Rows are points. Examples show where two turns around zero, p and q, send a point. Write where each new point lands after one turn and then the other. Backwards means that the second turn is done in reverse. Each puzzle has new turns, and all numbers are rounded.

Turn p:
[-111,-104] => [76,132]
[-90,13] => [90,14]
[-150,-81] => [120,121]
[234,176] => [-172,-237]
[117,-4] => [-113,-30]
Turn q:
[73,112] => [-25,-131]
[-166,67] => [179,1]
[-106,-14] => [93,53]
[199,-165] => [-247,78]
Where do these land?
q, then p: [-189,69] => [-190,-66]
p, then q backwards: [-34,118] => [-23,121]
q, then p: [8,-219] => [145,-165]
q, then p: [93,144] => [-19,170]
p, then q backwards: [121,-112] => [110,-123]

Turn p:
[-64,8,-25,195] => [133,-132,-74,46]
[-17,-29,-25,-16] => [-7,21,-4,39]
[-64,-4,88,-72] => [9,108,-47,-56]
[70,-200,66,-8] => [105,111,151,55]
[189,24,215,77] => [115,-36,169,-213]
[-115,200,-318,-177] => [-355,-70,-196,129]
Turn q:
[-21,-77,73,29] => [-107,-9,29,11]
[-110,36,-7,-49] => [52,-20,74,85]
[195,216,84,-218] => [143,322,-114,45]
[-215,-246,-160,183] => [-109,-385,74,-6]
[54,-183,-88,-56] => [-76,-108,-164,55]
[30,122,-47,80] => [100,17,33,-114]
[67,132,144,30] => [-2,182,69,-75]
Where do these land?
q, then p backwards: [-8,153,-79,-28] => [-22,-91,111,97]
q, then p backwards: [-212,-87,-125,-174] => [-13,-109,-226,188]
p, then q backwards: [93,95,162,114] => [8,93,-120,184]
q, then p: [-33,-210,-35,203] => [60,239,-68,149]
p, then q: [160,49,77,-115] => [-15,111,91,162]

Turn p:
[-108,-24,55,-91,94,-204,67,85] => [-52,34,-142,-185,11,38,-7,161]
[109,-248,20,61,-120,128,86,160] => [2,261,15,12,104,53,107,-219]
[168,-138,107,-18,91,-32,35,-226] => [33,-150,75,-94,32,12,281,-47]
[-132,-116,-95,-12,-93,-48,-211,85] => [-31,85,84,9,-9,252,-151,34]
[-245,29,63,-113,68,64,-4,-91] => [-152,-70,92,-21,128,-58,-76,179]
[-6,288,-21,0,-163,-65,-19,-159] => [192,-94,104,67,-156,-155,-102,142]
[113,320,171,41,-11,194,59,211] => [-78,128,-154,285,-151,-284,30,14]
[-1,-131,-27,154,69,-195,23,-163] => [25,-128,61,-267,-73,67,35,-91]
[101,20,-274,-22,65,157,-35,99] => [62,-64,-137,193,113,75,-119,-172]
Turn q:
[-131,100,-181,125,46,19,-77,-133] => [-68,15,-243,133,14,-125,-27,61]
[-23,-170,97,-103,226,-126,-24,167] => [-24,-251,118,-79,139,121,-133,-98]
[20,-89,201,134,-36,128,240,-2] => [-127,194,213,-173,26,-73,-59,58]
[-18,109,65,-56,156,-15,-183,-221] => [-21,-194,18,211,36,-150,98,100]
[-49,147,-118,150,-103,-110,-111,140] => [219,92,-200,41,60,-41,-78,-73]
[-30,-230,133,-165,-80,-130,86,10] => [-85,-83,145,-172,5,64,119,-215]
[-19,42,-121,-87,-193,121,-196,140] => [216,-16,-196,-107,-89,94,114,87]
[30,180,-120,-140,-151,100,66,31] => [104,76,-62,16,-286,37,25,33]
[220,-87,45,142,136,12,200,-133] => [-214,168,208,132,94,70,-59,48]
Where do these land?
p, then q: [126,261,-316,108,-127,-10,-137,-128] => [59,177,32,47,293,145,309,83]
q, then p: [-88,-91,40,-22,27,185,14,114] => [-18,97,-67,91,120,116,3,125]
q, then p backwards: [62,-180,138,-102,-111,32,100,58] => [-34,-223,87,99,-45,-94,-25,-112]
p, then q: [58,-145,-25,73,91,-136,-38,205] => [-58,17,-153,22,-234,-8,57,123]
p, then q: [-60,-296,150,-40,67,32,-118,-21] => [-119,-81,82,-162,-158,-161,-131,117]
q, then p: [20,363,-125,300,-113,-67,42,-160] => [178,-124,-108,-43,-412,-67,-204,-77]
p, then q: [-66,-50,-48,-66,27,-62,85,-82] => [-17,-130,58,2,-10,103,-25,5]
p, then q: [101,4,128,-127,168,123,91,-70] => [-190,29,1,-23,33,24,-194,-150]
p, then q backwards: [1,293,-24,33,-95,-109,-128,-13] => [-6,287,-47,-121,82,124,35,48]
p, then q backwards: [-155,-159,82,-157,65,11,89,96] => [11,-211,-9,209,1,111,-20,-36]

Turn p:
[103,-309,81,-66,31,91,-18,-53,14] => [105,-189,-19,-199,-81,123,-85,-114,-29]
[62,198,74,11,-19,99,-170,16,-64] => [-171,126,-9,-1,-69,-107,48,-140,95]
[5,-242,-33,-171,-62,-106,4,-121,-52] => [145,-17,-90,-125,-25,271,7,26,-43]
[-7,104,-44,-321,54,98,-257,87,-4] => [-265,85,-69,-34,159,175,42,-241,49]
[-21,164,-192,78,149,-10,-217,103,-97] => [-359,106,29,41,4,-11,-84,98,13]
[85,193,51,-11,117,90,162,153,-62] => [-31,69,-80,57,134,-252,-117,-87,-65]
[62,225,-205,118,-112,2,32,-70,168] => [-53,74,119,322,-107,-35,72,8,-115]
[-135,-323,86,102,-110,96,131,59,-62] => [218,-131,171,-282,29,-27,21,85,-61]
[39,147,99,50,-54,-21,91,-14,-143] => [64,160,-78,-4,-34,-172,20,11,19]
[-87,-240,58,101,-47,-345,114,-12,245] => [308,-189,88,127,21,167,-57,239,174]
[-105,82,25,110,54,7,129,-148,57] => [39,-97,-63,98,-32,-132,133,114,-39]
Turn q:
[120,-246,-25,183,-48,-12,-127,175,-37] => [127,112,-93,-21,-93,239,-211,74,-75]
[12,116,-198,3,20,-46,192,-81,54] => [-26,-154,135,210,-34,-25,103,-40,-34]
[-82,112,247,52,142,-89,-4,-14,-95] => [148,-66,-33,-202,21,-105,42,-123,154]
[51,-35,-53,-29,-150,-242,-133,105,25] => [166,174,-118,92,-108,-9,80,119,-75]
[196,52,-203,-153,-14,-28,-16,117,96] => [-16,169,166,194,-102,-81,-34,50,-124]
[-53,-209,248,-9,39,139,107,-132,-160] => [-187,-63,-56,-279,-25,169,10,-65,172]
[178,130,12,-28,-17,21,-99,-254,-178] => [-90,-157,13,-110,-192,-205,-36,174,30]
[-215,-33,-88,-120,-14,165,-40,144,-115] => [-171,106,-170,114,109,-29,-117,-138,69]
[74,97,-152,-68,-92,-189,152,-113,-45] => [-8,-92,41,171,-197,-65,201,29,-24]
[-103,-23,-43,-11,100,2,-75,-15,155] => [43,35,54,61,187,9,-4,65,62]
[-179,39,255,181,36,280,42,67,301] => [15,-64,61,-230,436,102,-36,-145,-155]
Where do these land?
q, then p: [53,-54,193,-68,-191,113,-11,-198,76] => [28,63,-72,-116,329,28,37,11,-91]
p, then q: [205,-22,11,-184,-158,-43,-155,39,140] => [-142,-206,61,-150,131,-56,-37,166,-104]
p, then q: [61,194,30,-73,-82,-248,-5,189,-57] => [204,-100,138,16,150,-209,-85,19,-100]
q, then p: [-54,-198,-20,109,217,8,87,-114,3] => [-13,-267,104,-33,6,-18,25,-194,16]
p, then q: [-12,119,-44,20,-14,-305,1,153,-201] => [194,69,62,86,137,-249,-127,-89,-123]
q, then p: [169,189,101,-251,-3,-13,-96,57,-64] => [113,238,-103,145,67,64,72,79,182]
p, then q: [-188,-60,39,155,149,91,57,46,126] => [101,161,-7,-38,-17,227,41,-47,152]
q, then p: [-20,-65,-124,175,73,187,216,-121,90] => [-12,-257,31,-294,-36,-52,51,-9,17]
q, then p: [134,197,15,-33,-87,-74,-271,-18,-29] => [26,265,10,60,55,113,-191,74,115]
p, then q: [-292,-130,-175,38,88,98,129,-90,3] => [-65,134,-42,6,-139,158,-91,-269,166]
q, then p: [-57,-169,-26,113,7,186,48,57,-86] => [-193,-103,56,-104,-40,60,140,-47,-61]
